Rows are points. Each copy is the shape, with its points in the same order, turned, moved and blurred by noise. Some copies are also mirrored. Which?
In the rows, zero is written as 128.

Shape (8 x 3):
[[176 108  95]
 [101 135 109]
 [146  63 203]
 [105 128 124]
 [ 59 116 179]
 [115 158 127]
 [113 157 210]
 [ 68 139 167]]
Copy 1 (8 x 3):
[[ 89  56 126]
 [108 131 147]
 [118 115  20]
 [112 132 127]
 [132 192  94]
 [141 124 145]
 [192 144  89]
 [144 176 114]]
Copy 1 is: mirrored
Copy 2 (8 x 3):
[[136  73 151]
 [ 98 142 144]
 [215 159 180]
 [108 144 142]
 [129 217 168]
 [ 99 139 117]
 [163 196 105]
 [124 208 146]]
Copy 2 is: only turned
Copy 3 (8 x 3):
[[121  75 166]
 [102 122 100]
 [117 174 222]
 [114 142 119]
 [ 94 209 130]
 [134 140  99]
 [167 211 135]
 [112 196 110]]
Copy 3 is: only turned

Shape (10 x 4):
[[236 108  89 174]
 [ 88 141 153  97]
 [ 84 168 189 104]
 [111 138 166 122]
 [124 155 130 129]
 [104 104 191 147]
 [110 179 165 141]
 [ 94  86  97 197]
 [119 128 126 139]
 [101 159  43 121]]
Copy 1 (10 x 4):
[[249 152 187  88]
 [111  83 108 150]
 [ 89  76  83 114]
 [112  91 125 113]
 [142 125 110 127]
 [102  82 153  93]
 [121 115  91 100]
 [111 167 208 124]
 [133 121 141 131]
 [156 181 118 198]]
Copy 1 is: only turned
Copy 2 (10 x 4):
[[162 178  23 191]
 [112 123 163  93]
 [ 83 121 198 131]
 [116 118 145 136]
 [129 148 148 132]
 [104  66 138 150]
 [114 138 182 151]
 [203  69 106 161]
 [150 117 128 136]
 [216 165 147 106]]
Copy 2 is: mirrored

Shape (12 x 6):
[[154  86 155 110 166 140]
 [208 142 142 125  90 104]
 [156  81 116 138 108 117]
 [111 142  90  77 129 140]
 [135  83  96 166 144 147]
 [105 115 125 163 224  69]
 [ 75 118  79 172 134  85]
 [ 49 205  98 119  80  77]
 [148 132  75 138 197 112]
 [136 119 204 112 120 149]
 [152  77 147 138 157 130]
 [136 111 139 157 168 166]]
Copy 1 (12 x 6):
[[ 89  83 137  98 121 113]
 [141 111  97 139  65  59]
 [137  84 113 158 120 113]
 [125 159  87 101 161 117]
 [138  89 125 138 119 170]
 [ 34 141 149 160 101 177]
 [122 158 126 198 142 173]
 [148 249 121 183 156 103]
 [ 81 137  84 126  95 175]
 [127 110 180  94 118  68]
 [103  75 143 126 112 127]
 [124 104 156 100 103 157]]
Copy 1 is: mirrored
Copy 2 (12 x 6):
[[ 58 175 120 151 133 107]
 [151 198 124 148 102  50]
 [110 143  93 167 127  70]
 [111 100 153 128  90 116]
 [101 125  61 148 136 118]
 [ 45 130  73  54 163  86]
 [126  70  75  93 154  86]
 [187  61 178  68 145  80]
 [ 81 132  71  80  94 109]
 [101 183 167 162 170 111]
 [ 73 166  96 151 149  95]
 [ 94 163  93 140 148 144]]
Copy 2 is: mirrored
Copy 3 (12 x 6):
[[118  70 166 110 128 171]
 [161 165 119 103 116 194]
 [139 115 136 163 122 162]
 [152 121 173 103 123  84]
 [105  82 113 160 120 128]
 [ 93  64 118 110 231 126]
 [105 129 117 168 187  80]
 [119 218 162 120 175  47]
 [143  67  97  94 166 107]
 [ 84 128 190  99 115 186]
 [112  79 146 133 136 176]
 [ 77  80 127 115 117 139]]
Copy 3 is: only turned
Copy 4 (12 x 6):
[[105 130 159  73 126 134]
 [106 194 115 128  96  76]
 [108 134  84  98 116 124]
 [ 77  85 144 164 120 115]
 [118 120  93 107 161 154]
 [205  68 147  93 158 107]
 [169  67  74 154 132 128]
 [153  67 113 237  61 103]
 [134  95 136 128 188  89]
 [118 158 173 108  72 159]
 [124 133 130  75 130 142]
 [131 136 147 113 160 166]]
Copy 4 is: only turned

Shape (10 x 6):
[[112 164  94  81 192 147]
 [108 109 130 140 156  94]
 [ 83 128 111 195  95  87]
 [127 193  55 166  87 177]
 [ 69 104 141  80 197 138]
 [ 90 195 122 108  82 169]
 [182 129 164 154 156 187]
 [166  75  70  86  95 108]
 [186 132 116 160 114  95]
 [141 170  94 114 140 172]]
Copy 1 (10 x 6):
[[162  97 195 206 115 158]
 [114 121 137 191 102  91]
 [139 168  92 152  98  52]
 [230 165 169 107 113 107]
 [124  61 143 233  77 146]
 [205 120 104 129 111 163]
 [ 88 126 178 109  75 154]
 [135  56 164 136 168  62]
 [104 142 166 113 150  85]
 [164 121 192 130 103 152]]
Copy 1 is: only turned
Copy 2 (10 x 6):
[[ 91 109  79  98 161  86]
 [121  62 119 115 123 150]
 [106  91 127 130  59 193]
 [ 66 196  76 149  72 149]
 [119  56 133 117 144  64]
 [ 95 191 142 109  97 106]
 [ 95 136 140 187 193 142]
 [215 125  62 153 117 142]
 [146 127 102 151 149 212]
 [103 165  92 139 143 111]]
Copy 2 is: mirrored

Shape (14 x 8):
[[143 116 107 103 126 168 122  97]
 [ 97  74  51 168 160 161  87 185]
 [115 100 118 140 110 154  78 145]
 [163 132 204 137  89  87 138 177]
 [118 113 134 161 150 107 129 122]
 [157 133  88 169 155 125 119 102]
 [ 96 126 133 100 146 160 153 133]
 [127 172 150 126 129 111 151 165]
 [104 143 153 147  76  95 118 146]
 [ 85 115 175 151 109  99 100 140]
 [ 97 120  82 109 165 125  93 115]
 [146  75 159 117 148  96 100 136]
 [163 103 119 149 116 103 146 125]
 [125 104  95  94  73 154 136 134]]
Copy 1 (14 x 8):
[[149 142 110 125 154 161 162 151]
 [127  65 125 204  98 109 206 127]
 [117  95  97 158 115 148 143 115]
 [ 62 145 143 102  85 138  62 141]
 [131 101 134 153 139 111 101 161]
 [138  85 177 138 168 142 144 148]
 [137 180 118 160 134 118 144 146]
 [ 80 160 151 129 141  94 100 129]
 [105 117 116 117 113 106  76  93]
 [110 114  93 151 112 117  59 128]
 [127 102  89 160 171 107 167 157]
 [ 97 101  94 139 116 136 110 196]
 [131 107 158 106 109 136 120 159]
 [147 148  98  99 113 135 166 115]]
Copy 1 is: mirrored
Copy 2 (14 x 8):
[[122 169 128  94 116 135 158 108]
 [126 170 141 167 136 152  93   7]
 [130 135 158 100 128 173 114  78]
 [159  37 116 137 112 151 113 161]
 [131 116 159 131 133  93 119 103]
 [150 163 112 115 160  92 111  97]
 [ 86 150 140 136  88 130 141 125]
 [102  99 107 143 105 121  98 157]
 [116  71 140  96 105 134  83 122]
 [120  76 187 115 119 134 103 119]
 [ 78 159 146 113 158 122 138  72]
 [143  93 164 139 155 138 168 102]
 [164 100 112 114 122 103 140 101]
 [113 133 100  82  77 152 141  77]]
Copy 2 is: only turned
Copy 3 (14 x 8):
[[171 122 129 133 117 112 140 100]
 [203 166 113 105 199 102  44 134]
 [158 176 142 115 125 105  81 117]
 [ 38 132 157 169  99  98  65 119]
 [121 145 120 146 145  89 111 166]
 [140 120 129 111 173  65 140 138]
 [144 131 105 154 127 162 116 132]
 [ 64 120 111 134 139 136 100 128]
 [ 71 188 118 140 118 100  98 116]
 [ 96 193 127 147 104 105  86 161]
 [173 141  78  98 129 105 114 146]
 [134 121 130 151  87  74  70 157]
 [116 123 128 165 145  61 108 115]
 [153 153 108 155 120 116 106  58]]
Copy 3 is: mirrored
Copy 4 (14 x 8):
[[123 124 156  91 114 179 152 137]
 [107  45  77  95  99 211  68 122]
 [127  95 135 111 118 175  88 170]
 [102 124 136 135 150  45 100 169]
 [149 110 110 116 154 138 107 111]
 [149  69 122 119 150 163 159 109]
 [113 156 135 116  98 156 111 103]
 [110 131 117 163 112  95 126 119]
 [159 117 127 143 111  93  94 166]
 [159 135 120 134 143 117  62 161]
 [141 127  83 115 117 202 131 131]
 [110 136  98  87 177 134 106 162]
 [135  90 122  86 139 106 138 130]
 [124 116 144  78  64 142 130 162]]
Copy 4 is: only turned

Shape (14 x 9):
[[137 103 128 109 137 178  73 146 159]
 [128 158 130  94 103  68 130 148 113]
 [171 149 148 158 116 190  96 102  54]
 [111  64 149 115 213 135 197  96 128]
 [ 87 102 113 111 127  95 144 165 162]
 [146 155 118  86  92  81 159 117 180]
 [143  94  90 156  90 200 107  99 101]
 [120 114 151  55  99  93 203 166 140]
 [140 113 104  75 105  71 124 149 154]
 [127  36 116  76 228 144 189  75 113]
 [192 128 128 116  97  92 149 181 137]
 [148 115  83 105 135 203  93 139  70]
 [125 144  88 102 145  71 181 188 169]
 [155 168 110 130 103 231  88 100 122]]
Copy 1 (14 x 9):
[[101  75 112 110 182  92 113 159  93]
 [ 94 183 114 151 120  97 157 129 150]
 [106  89 202  87  79 146 124 161 101]
 [221  96  77 130 137 119 180  92  66]
 [154 144  95 178 179  87 135 131 143]
 [108 182  57 162 117 115 146 175 123]
 [138  77 185 153 129 112 103 200  96]
 [155 168  59 137 121  61 202 156 153]
 [107 172  80 171 140  60 130 145 121]
 [218  97  97 129 134  85 181  99   9]
 [127 175  84 119  91  79  98 154 156]
 [132 105 199  93 157  82 125 175  79]
 [167 208  59 137 156  96 128 141 144]
 [ 93  85 164 104 140 156 116 220  91]]
Copy 1 is: only turned
Copy 2 (14 x 9):
[[150  83 165 166 174  77 101 112 115]
 [ 99 149 124 184  90 117 141 178 108]
 [ 97 172 142 101 218  43 125 175 140]
 [139 155 106 165 183 169 189  51 161]
 [136 120 132 166  86 144 127  98 111]
 [134 131 123 195 121 151 145 166  48]
 [112 143 144  89 195  69 117 103  80]
 [136 190 159 231  93 149 145 117  93]
 [129 114 105 197  92 114 141 125  72]
 [124 150  98 181 202 144 240  22 139]
 [169 172  96 177 111  94 119 169  91]
 [118 137 174 130 172  20 159 116 120]
 [197 144 116 173  71 143 165 130  99]
 [120 124 193  97 218  55 129 173  87]]
Copy 2 is: mirrored
Copy 3 (14 x 9):
[[152 134 209 122 104 129  75  91 127]
 [142 122  80 139 170 107 104 147 131]
 [109 169 153  79  96 173 106 159  28]
 [ 73 216 200 195  81  80 127 160 141]
 [139 107 151 151 121  71 123 133 176]
 [128 129  87 160 156 112 145  77 146]
 [171 158 154  81  38 119 115 107  76]
 [ 87 156 114 116 166  53 128 120 168]
 [139 141  90 140 133 102  74 106 174]
 [ 78 239 181 208  51  66  81 131 129]
 [ 92 141  98  94 138 138  99 113 174]
 [116 148 159  97  56 103  45 119  69]
 [ 87  84  97 161 126  74 119 124 181]
 [134 126 171  80  85 139 112  83  30]]
Copy 3 is: mirrored
Copy 4 (14 x 9):
[[165 119 195 127 114 156 102 128 147]
 [111 139  96 146 162 121 102 108  79]
 [ 90 118 173  76 161 152 152 213 130]
 [120  20 164 171 189 134 174  77 163]
 [127 103 117 188 126 126  91  83 139]
 [126 138 102 113 174  95  84  59 125]
 [133 109 138  95 140 163 121 192 200]
 [130  64  82 136 132  83 110  65  89]
 [169 136  99 156 158 113  92  88 108]
 [170  16 148 162 202 163 204  75 171]
 [145 140 119 138 144  52 118 129 107]
 [153 122 145 104 110 182 174 175 145]
 [121 142  97 186 128  84 132  50 129]
 [114 146 178  43 121 172 127 158 168]]
Copy 4 is: mirrored

Shape (16 x 11):
[[121 158  61  98  69 122  62 117 180 121 143]
 [144  56 149 107 101 143 137 116 105 119 205]
 [121 144 174 124 122 118 143  53  92  51 133]
 [172 139 166 206 100 121 124 118 101 124  95]
 [185 122 154 114 143 104  46 104 130 140  97]
 [ 95 119 157 111  78  95 125 119 122  55 123]
 [107 144 119 131  94 100 105  62 108 134  92]
 [132 133 166 116 154 112 132 128 131 128 150]
 [122 152 170 103  92 124 142 128 117  76  97]
 [180 130 151 109  89 105 142  95 125 133  96]
 [171 152 163 173 127  99 142 110  90 122 152]
 [110 154 139 103  88 155 102 113  91 121 105]
 [172  85 100  99  68 131 145 129 103 120 101]
 [162 121  39 112 135 138 134 124 115 132 106]
 [165 137 137 109 110 114 143 109 249 140 101]
 [174  30 128 101 102 123 135  52  98 106  90]]
Copy 1 (16 x 11):
[[144 187 119 145 158  95  65 137  86 174 148]
 [ 97 140 107 172 161 138 175  67 122 108  71]
 [162 121 148 197 104  97 190 119 100  63 154]
 [123 114 156 124  68 102 189  98 161 158 171]
 [125 125  83 121 155  57 154  86 138 144 204]
 [121 121 128 166 107 142 126 134  92  68 158]
 [167 169 144 139 126 121 168 113  89 132 199]
 [165 104 103 124 143 109 163 116 143 108 123]
 [152 122 150 146 100 121 123 110 132  64 163]
 [145 176 106 125  90  97 156  80 144 103 163]
 [159 108 117 162  85 112 195 101 161 144 134]
 [158 141 172 152 144 129 122  80 124 112 179]
 [ 94 205 127 146 124 141 139  88 163 107 151]
 [139 215 134 146 172 114 152 146 188 148 152]
 [146 177  99  50 106  44 113 138 117 109 113]
 [ 73 212 116 151 142 104 220  84 121  73 166]]
Copy 1 is: mirrored
Copy 2 (16 x 11):
[[171  49 174 166 155 134  77 113 146 117 138]
 [152 160 132 105 166 181 152 161 123 185 186]
 [147 161 111  60 118 140  90 203 116  95 126]
 [134 171 135 145 139  94 165 158  72  60 140]
 [ 96 119 146 120 204 110 134 126  94 113  81]
 [127 131 115 121 121 187  71 170 103  93 155]
 [130 115 178 131 102 131 110 174 106 104  94]
 [133 153 102 106 132 150 141 111 125 121 118]
 [117 171 120 129 124 157  74 156 130  77 138]
 [107 152 167 125 154 147 145 159 147  77 125]
 [153 164  99 120 137 121 180 166 113  88 122]
 [138 163 153 160 125 125  75 158 127 128 116]
 [ 87 140 172 156 149 141 131 170 153 121 187]
 [ 98  92 155 143 120  79 139 134 174 139 167]
 [129 113 193  90 156 161 129  51 154  45 147]
 [ 60 139 200  75 160 143 140 202 114 140 167]]
Copy 2 is: mirrored
Copy 3 (16 x 11):
[[124 142  96 172 135 116 208  80 168 119  83]
 [168  65 182 132  90 119 148 141 162 189 144]
 [159  82 181 158  90 188 136 142  90  73 140]
 [150 182 173 127 118 191 144 106  77 155 173]
 [ 90 135 133 136 134 198 102  67 149 153 130]
 [206 120 159 153 117 164 141 132 156  81 128]
 [135 142 168 123 125 150 148  88  99  91  89]
 [137 112 140 159 142 136 104 143 120 144 152]
 [182 137 157 186 111 153 119 112 127  89 155]
 [149 116 173 144 135 147 129  54 111 128 164]
 [119 135 187 136 138 164 151 146  91 143 184]
 [143 159 173 178  82 134 126 100 126 112 110]
 [169 126 162 123  84 108 149  50 152 135 168]
 [104 134 103 112  79  84 159  75 120 119 159]
 [174 101  72 178 189 136 143  47  91 150 139]
 [170  66 169  74  65 163 122  45 126 137 139]]
Copy 3 is: mirrored
Copy 4 (16 x 11):
[[ 98  80 107  92 135  51 113 131 113 187  96]
 [166 142  77 127 115 104 107 110 209  96 146]
 [144 154 196 150 132  75  91  65 126  81 159]
 [125 128 161 114  54 146 148  90 107  85 102]
 [107  91 120  64 117 111 116 136  77  68 152]
 [152 126 169 129 163  65 164  73 140 114 121]
 [ 76 110 163 111 143 124 111  68 105 129 116]
 [173 124 159  92 119 127 116 130 143 118 156]
 [149 119 187 148 133  94 165 118 127 105 123]
 [109 104 169 114 128 120 114 128 138  69  99]
 [142 130 178  95  50 126 120 101 148  96 138]
 [103 101 144 166 132 112 148 111 115 130 146]
 [ 85 139 115 131 137 109 145 135 173  88  85]
 [ 58 174 125  88 126 115 125 167 142 152 109]
 [173 105 153  71 155 109  81 175  99 121  39]
 [ 88 164 108 116 167 119  99  94 152  28 109]]
Copy 4 is: only turned

Shape (17 x 11):
[[104 142 126  81 115  84 108 159  72  82  91]
 [126 156 119 150 129 149 141 110 159 169 140]
 [127 103 137 104  39 126 143 157 140 133 186]
 [ 90  98 169 200  56 110  87 111 171 129 167]
 [164  84 116 153 156  92 170 151 136 100  91]
 [126  73  63 161 147 169  89 141  61  93 143]
 [171 147  49 178  79 179 164  93  61 115 119]
 [104  72 106  86 105 157  85  83  73 163 146]
 [184 128 163 133  81 158 126  92 180 144 149]
 [125 181 167 114 154 177 186  90 113  75  85]
 [139 135 122 118  55 112  89  93 140  55 210]
 [164 184 106  95 135 180  86 154 177  97  90]
 [133 103  96 193 150  78 157  60  78  70  92]
 [123  84  74 136 149 190 112 168 121  74 171]
 [132 120 117 143  85 112  93  95  58 162  99]
 [108 152 130 103 145  91 174 121  92 127 189]
 [180 166  62  95  59 141 198 126 177 150  89]]
Copy 1 (17 x 11):
[[105 107 140 179 107 146 169 107 172  80 219]
 [124 129 102 139 143 153 111 163 126 136 103]
 [130  61 104 155 113  66 123  97 168 104 108]
 [186  20 120 117 174 108 135 151 136 138 136]
 [143 159  74 141 111  88 190 193 167 136 196]
 [ 78 100 145 215 146  69 155 234 127  87 182]
 [ 20 117 131 119 156 105 165 208 166  85 104]
 [ 66  93 132 165 148  70  65 149 111 107 185]
 [126 104 132  87 117  80 130 146 117 169  98]
 [ 84 126 117  86  55 195 151 196 129  93 161]
 [ 90  22 162 167 109 110 152 144 186 180 126]
 [ 92 156 141 177  93 158 199 142  79 146 110]
 [ 88 107 105 114 156 137 172 240 206 137 228]
 [ 94  82 112 234 103  84 158 207 112 108 149]
 [ 90 111 157 121 204 107 133 140 155  97 194]
 [118 117 104 162  89 156  83 163 202 106 162]
 [ 51 168  56 117 123 112 179  98 150 145  81]]
Copy 1 is: only turned
Copy 2 (17 x 11):
[[177 116  95 173  83 124 224 171 121 141 129]
 [131 135 135  92 170 108 121 125 132 131 111]
 [157 136 187 110  77 162 127 157 104 159  78]
 [ 94 185 232 149 146 152 158 144 126  97  94]
 [ 98 101  94 124  95 169 158 123 117 117 192]
 [ 98 194  93 124  71 118 156 183 206 145 159]
 [ 78 157  74  45 135 135 164 223 145 172 105]
 [124 180 108 120  55  75 161 141 162 113  56]
 [117 115 149 108 140 148  81 158 117  97  70]
 [110  86  75 148 150  60 135 190  64 142 143]
 [147 195 139 185 115 186 121 186 110 150  55]
 [160  58  88 164 166 129 118 165 182 145 106]
 [ 51 178  53 132 127 141 202 160  94 113 165]
 [113 157 118 155  76 122 101 167 195 188 156]
 [126 158 112  90 105 114 215 173 146  91  82]
 [185 184 104 117 102 106 140 130  65 155 140]
 [124  56  93  57 153 176 145 122 118 193  68]]
Copy 2 is: mirrored

Shape (18 x 12):
[[ 91  99 181 154 175  64 109 151  48 110 116 158]
 [ 85 122 136 142  68 146 122 124 162 115 148  98]
 [111 141  73  70 125 104 145  83 144 177 133 138]
 [ 99  85 154 137  78 174  92 123  39 129 167  94]
 [ 41  69 147  54 106 176  72  99 134  71 156 147]
 [121 184 113  63  96 108 159 107 131  81 163 134]
 [ 36 105 177  58 174  75 139 197 153 178 105  67]
 [ 50  84 134  56 137 163 125 150 125 167  79 167]
 [121 189  98 160 204 108 193 182 150 151 156  68]
 [109 118 137  90 144 120 101 164 164 158 193 129]
 [ 53 172  89 166 123 144  75 159  70 156 161 156]
 [ 92 185 137 124 169  99 175 152 140 145 186 100]
 [109 109  59 157 135  55 185 201  90 181 103  67]
 [107 128  76 128 154 118  90  99 119 173 108 114]
 [ 93 130 113  98 167 142 144 170 134 137  73 188]
 [ 82 143 172 156 122 171 132 108 139  93 138 166]
 [149 123  93 154  88 111 168  93 100 158  98 147]
 [157 180 125 112 143  78  76 133  62 130 121 135]]
Copy 1 (18 x 12):
[[142 111 147  53 138  79 155 181  54 119 166 200]
 [165 141 106 140  99 177 148 171 136 189 115 155]
 [ 95 102 123 107  62 166 135  73 142 140 130 122]
 [232 126 127 138  71 146 169 187 123  92 136 189]
 [160 132 130  61  74 249 114 221 127 109 119 166]
 [ 69 157  63 118  86 158 143 142 160 130 117 184]
 [129  69 147  24 114 102 170 171 121 175  22  99]
 [119 126 205  62  69 183 165 167 109 114  98 100]
 [108 119 149 137 175  50 124 102 193 178  80 153]
 [147 104 102  91 147 146 123 155 154 131 116  94]
 [156 129 165 124  68  91 135 185 176 148 206 139]
 [116 122 117  88 154  89 150 122 197 163 103 157]
 [107  27 172 174 110  46 178 124 117 168  91 151]
 [150 101 154 114  64 119  93 102 113 149 140 133]
 [ 77 154 209  90 109 134 134 151 103 130 118 115]
 [153 203 147  98 133 176 146 168 125 159 148 177]
 [116 131 138 167  86 139 176  79  79 148 150 168]
 [118 143  93 109  71  53 114 143  92 103 156 156]]
Copy 1 is: only turned
Copy 2 (18 x 12):
[[ 70  99 142 136 203 109  98 115  72 137 115 207]
 [125 139 134 162 108 146 120  53 132  59 129 109]
 [164 179  95 184 126 168 151 139 132 151 105 111]
 [127 154 126 149 125 177  80  65  92  55 177 217]
 [100 196 162 141 145 199  20  89 110  91 155  93]
 [166 154 119 113 178 186 167  80 123 124 131  83]
 [ 24 110  69 157 122 176  92  60 158 185  55 146]
 [104 196 134 148 116 142  45 101 166 175 102 154]
 [ 79 125  16 111 146 107 208 106 163  94  84 138]
 [ 56 186 121 148 121 181 154  97 121 104  94 135]
 [128 203 109 178 203 117 115  85 131  47  85 201]
 [ 78 148  54 140 172 139 191  76 134 119 111 126]
 [141  98  31 140  97 100 153  91  97 126  23 196]
 [135 147  97 191 133 151 117 168 144  94  92 163]
 [111 177 135 109 150  98 103 129 174 159  81 145]
 [100 160 158 141 168  99 114  82 148  84 176 115]
 [194 130 128 163 108 102 160 127 114 122 132 166]
 [140 115 141 142 204 181 166 142 126 108  97 206]]
Copy 2 is: only turned

Shape (15 x 12):
[[164  70 164 134 147  95 145 111 162 143 169 106]
 [170 194 107 167 157 136 196  91 146  89 178 160]
 [135  85 170 160 128 147 160 160  91  97 157 129]
 [ 95 154  97 142  90  79  92  87 166 107  77 165]
 [149 147 149 130 110 140 117 146 138 103 149 154]
 [147 129 126  86 108 127 170  96  77 159 138 141]
 [125 171 187 121  85 112  94 185 144 137 104 138]
 [141 129 173 105 131 119 157  65  77 119 194  95]
 [ 89 149 167  89 148 134  91 113 200 120  83 156]
 [160 122 132  91  74 115 188 158 162 121 100  67]
 [169 146 140 167 147 115 179  94 116 127 152 150]
 [ 97  76 120 103 130 130 104 192 161 141 144 103]
 [172 117 123 123 120 128 120 100 156  92 131 140]
 [147 135 149 151 123 159 119 120   7 162 136  88]
 [128 125  93 156  68 172 164 114 150 143 137 128]]
Copy 1 (15 x 12):
[[155 183 149 172 154 120 108 156 183 102 105 154]
 [180 120 118 154 126 191 157  45 161  84 155 190]
 [125 150  76 163 147 101  96 120 111 105 110 185]
 [130  87 165  34 135 105 166 133 166  75 149 140]
 [128 102 111 118 172 129 102 103 160 117 139 170]
 [ 97 155 151 129 185 187 141 126  97  99 121 161]
 [123  85 110  58 166 142  51 157 160 125 123 163]
 [181 173 151 166 189 155 119 130  78 114 148 159]
 [114 138 133  56 137 124 112 156 200 138 204 141]
 [123 170  95  94 168 170  83 121 156  72  81  82]
 [162 144 128 148 138 169 152 106 141  94 118 203]
 [ 72 126 124 152 128  99  69 158 165 112 127  99]
 [139 141 130 118 175 117 149  99 177 114 128 143]
 [130 106  99 155 171 162 145 169  40 159  87 163]
 [109 100  84 139 170 158 157 133 152  44 134 130]]
Copy 1 is: mirrored
Copy 2 (15 x 12):
[[105 106 134 126 154  31 149 161 144 163 145 127]
 [156  64 164  84 154 133  97  96 162 164  96 187]
 [103 126 113 150 124  67 104 152 144  92  83 156]
 [127 141 133  97 222 167 168  94 110  99 156  98]
 [108 125 123 111 146 131  91 149 125 122 133 140]
 [142 111 104 192 136 123 119 109 177 152 141 118]
 [112 166  77  85 161 127  72 153 131  99 155  80]
 [137  96 143 194 153  83  96 139 144 186  83 101]
 [129 151 174  75 148 149 144 164 140 105 167  55]
 [181 145 121 146 180  55  80 138 155  99 201 139]
 [119  78 127 116 161  98 116 102 177 150  99 151]
 [132 153 109 123  97  69 144 160  83  95 178 114]
 [104  97 159 130 179 118 122 144 131 126 161 143]
 [ 89  89  85 204 110  89  65  72 139 109  94  83]
 [123 165 148 138 140 102 111  66 134 127 162 172]]
Copy 2 is: mirrored
